Each row of a before or after table is a point. The points were changed in one or more steps. Then noise was added and the rows were shuffled. The steps act on columns, c1 being the first. Write out the steps. A step turns or swaps two columns, mirrors them in a line or flattens them onto one, adds a multiple of one to another, or multiplies or shifts one. Angles are multiples of 10 degrees, from the lower column toward the higher: turns from -170 to 170, lines from 10 to 170 but not 90. Use the fewest steps. Two steps may share a column if one is a turn and the other turns, adds or multiplies; they go together, in the order done. Otherwise the lowest column goes first.
In the rows, zero is written as 128.

Before:
[[202 108]
 [ 54 192]
 [118 104]
 [127  81]
 [132  96]
 [134 147]
 [173 101]
 [ 76 131]]
After (8 x 2):
[[ 92  94]
 [106 141]
 [144 178]
 [143 119]
 [113  32]
 [174 192]
 [110 156]
 [ 96 165]]
Steps: mirror c1 and c2 in the line at 20 degrees

Before:
[[188 109 125 163]
 [ 75 145 179  76]
 [ 76 147  82 109]
 [ 66 125  77  88]
 [128  95 203 126]
 [131 135  85  64]
 [156 129 106 113]
 [102  85 204  97]]
After (8 x 4):
[[ 61  97 172  95]
 [111 135  84  73]
 [ 60 145  86 112]
 [ 94 143 217 108]
 [147 136 101 109]
 [ 74 121  77 124]
 [196 151 127 137]
 [121 128 204 129]]
Steps: turn c1 and c4 by -20 degrees; mirror c2 and c3 in the line at 100 degrees

Before, 14 rows:
[[153  93 124 162 121 127 132  97]
 [113  74 105 182 116 112  88  86]
 [141 152 105 156 111 111 113 125]
 [ 78 129 131 180 191 126 162 112]
 [107  89 143  97 118 109 170 107]
 [151 138  86 111 100 112 149 141]
 [143  77 136 119 166 166 144 116]
 [142 110 139 108 182  79 145 118]
 [134 130 101 128 114  99 136 164]
 [157 145 110 177 167 129 117  87]
 [156 153  69 173 121 124 112  82]
 [122 163 147 138 161 117 116 101]
 [156 122 112 151 138 142 147  88]
 [ 94 155 134  94 148 142  99  81]]
After, 14 rows:
[[149 130 118 115 115  80 148 168]
 [156  92 142 146 121 126 123  95]
 [118 151 134 135 111 102  87 125]
 [137 145 143 145 167 129  87  88]
 [183 123 136 137 139 153 167  89]
 [175  90 119 115 117  97 249 103]
 [105 163 141 143 159 110  99 101]
 [138 127 155 160 192 129 240 113]
 [ 53 154 112 109 149 149  68  81]
 [174 141 104  95 102 102 173 143]
 [164  74 125 125 163 186 162 112]
 [127 152 130 127 122 122  76  80]
 [165 110 122 121 181  47 166 114]
 [ 55  75 142 149 116 100  32  86]]
Steps: multiply c7 by 3; turn c1 and c7 by -30 degrees; flatten c3 and c4 onto the line at 50 degrees; multiply c6 by 1.6

Before:
[[ 66 147 137 107 118  83 152 200  74 122 153]
 [ 56 172 146 107 163  57 167 123  71 139 194]
 [ 87 198 155 126 175  72 126 176 132 136 150]
 [ 94 120 142 171 136 154 110  84 100 167 132]
 [104  70 132 175 113 103  93 103 146 164 167]
 [121  85 103 179 113 171 116  50 170 103 149]
 [154 149  58  89 170 109 170 170 169 176 112]
 [138 116 138 183  75 150 134 100 137 158 185]
 [140 128 117 131  98 115  89  63 116 130 144]
 [123  93 139 111 108 174 108  71 179 157 150]
 [160 129 132 111 156  79 196 162 188 165  68]]
After (11 x 11):
[[ 76 211 102 127 158 159 121 211 134 147 151]
 [150 139 121 130 117 122 168  90 114 132 144]
 [134  74 120 110 125 122 146 105 178 200 151]
 [ 84 175 140 106 153 126 108 236  74 113 152]
 [ 61 211 140 104 167 132  91 221  72 154 194]
 [158 104  83 183 111 129 105 185 135 203 183]
 [129  69 112 176 125 112 136  81 169  66 149]
 [142 171 157 112 122 104  68  69 188 223  70]
 [117 122  82 174 134  65 148 161 146 219 164]
 [100 102  81 169 144 135 130  89  99 224 128]
 [129 155 233  89 129 136 122 143 170 246 111]]
Steps: flatten c1 and c5 onto the line at 150 degrees; turn c2 and c6 by 60 degrees; add 0.7 times c4 to c3; turn c3 and c7 by -160 degrees; add 1.5 times c11 to c8; multiply c10 by 2.5

Before (8 x 18):
[[141 125 150  88  88 118 155 155 158 131 188 146  81 125 131 143 103 205]
 [151 115 151 151 122 128 135 125 158 135 124 114 104 112 115 107  97 181]
 [139 119 133 117  97 128 134 163 101 137 109 109  97 208 123 131 122  97]
 [143 133 107  85 135 105 155 129 161 134 110  77 148 108 165 139 159 100]
 [148 116 156  82 152 108 141 154  29 131 134 124  87 101 147  98 129  97]
 [145 109 142 156 107 116 137 138 137 138 210 154  98 113 150 139 125 130]
 [122 136 134 112  85 145 132 123 148  43 137 144 249 207 112 125 164 122]
 [165 156 119 178 132 107 149 139 163 123 150 151  91 108 118 131  97  98]]
After:
[[143 108 141  93 127 114 143 120 137 137 209 101  98 120 150 130 125 130]
 [198 120 149 132 185 117 153 137 158 132 187  97  80 139 131 142 102 204]
 [159 127 156 179 139 107 153 150  29 131 133 113  87 111 147  95 130  97]
 [141 123 152 106 117 127 141 135 157 135 125 140 103 117 116 105  97 179]
 [165 138 135 113 172 144  93 116 148  42 138 120 250 200 113 128 164 120]
 [170 119 134 116 159 128  93 167 101 137 109 120  96 202 123 129 121  97]
 [166 129 108 166 151 104 162 161 160 134 110 166 147 124 165 140 158  99]
 [130 152 119  92  94 107 157 123 165 124 150 104  90 122 118 140  95  98]]
Steps: turn c4 and c5 by -140 degrees; add 1 times c5 to c1; turn c2 and c16 by 20 degrees; turn c7 and c14 by 30 degrees; mirror c8 and c12 in the line at 160 degrees

Before:
[[134 134  97  98 126 143 146 103 143 148 154 121  84  93 142 154 156 121
  110 124 137 129 113 107]
 [102 171 128 131 145 117 130 127 108 140 127 137 138 147 129 110  97 144
   91 136 155 106 115 135]
 [128 148 143 107 175 129 153 134 107 111 134 138 152 161 110 128  89 143
  101 136 118 116 123 110]
 [115 148 151 129 142 125 173 161 103 133 101 105 161 148 153  84  83 117
  108 122 158 104 112 127]
 [121 168 139 110 175 117 128 171  97 114 136 106 133 147 120 105 103 111
  114 143 169 126 134 130]
 [133 164 124 102  96 141 147 133 129 120 137  88 143 125 159 122 146 150
  140 116 103 128 169 133]
 [ 97 148 116 121  72 168 146 151 147 161 115  79 135 128 138 137 142 123
  133 123  68 116 172 115]
 [119 155 144 135 135 118 136 128 128 124 145 110 135 154 119 105  75 113
  120 119 154 134 115 121]
 [142 159 124 104 139 135 133  90 111 119 140 130  87  73 126 130 135 113
   98 147 106 143 121 120]
 [162 138 119 144 133 139 116 120  98 139 148 131  93 105 138 168 126 133
  109 143 140 150 123 104]
 [123 133 125 120 130 118 140 111 130 149 155 138 103  76 152 153 128 116
  138 155 141 137 148 115]
 [109 154 103 118  61 146 169 155 131 104 129 125 123 120 140 141 174 121
  137 110  75 129 171 116]]
After (12 x 24):
[[163 111 116 142 132 109 116 121  98 140 113 134  96  45 155 170 170 131
  142 146 145 148 120 100]
 [127 100 141 106 173 123 152 132 108 108 124 135 152 104  98 127 129 139
  139 139 123 116 123 111]
 [107 110 103 117  58 107 167 156 130 102 135 125 124  62  50 137 216 117
  109 114  19 131 171 116]
 [140  87 123 102 136 119 133  94 113 115 120 129  86  14  89 129 173 114
  136 148  86 143 119 118]
 [ 99 117 114 123  74  96 141 152 149 161 152  77 136  67  38 135 178 121
  109 123   9 118 173 115]
 [117 100 152 132 144 139 175 162 101 134 154 103 164  91 195  84 128 118
  137 122 166 106 111 128]
 [132 106 124  99  95 111 143 132 126 120 123  91 146  63 114 122 188 149
   98 117  63 129 166 132]
 [119  85 132 108 175 134 124 173  96 114 119 105 135  86 186 109 145 108
  124 141 213 127 132 126]
 [118 103 145 136 134 133 135 126 127 124 110 113 135  94 162 104 116 111
  119 118 182 129 119 121]
 [138 115  97  97 127 107 145 102 143 147 111 120  85  30 153 150 198 119
  142 127 138 128 115 109]
 [103  73 125 135 145 141 129 126 109 138 121 134 135  87 174 110 134 144
  141 134 176 104 115 134]
 [122 127 127 120 130 127 141 109 128 149  96 140 105  17 166 150 166 116
  116 154 138 134 147 114]]
Steps: turn c2 and c19 by -150 degrees; turn c6 and c11 by 160 degrees; shift c14 by -60; multiply c21 by 2.5; turn c15 and c21 by -40 degrees; shift c17 by 40
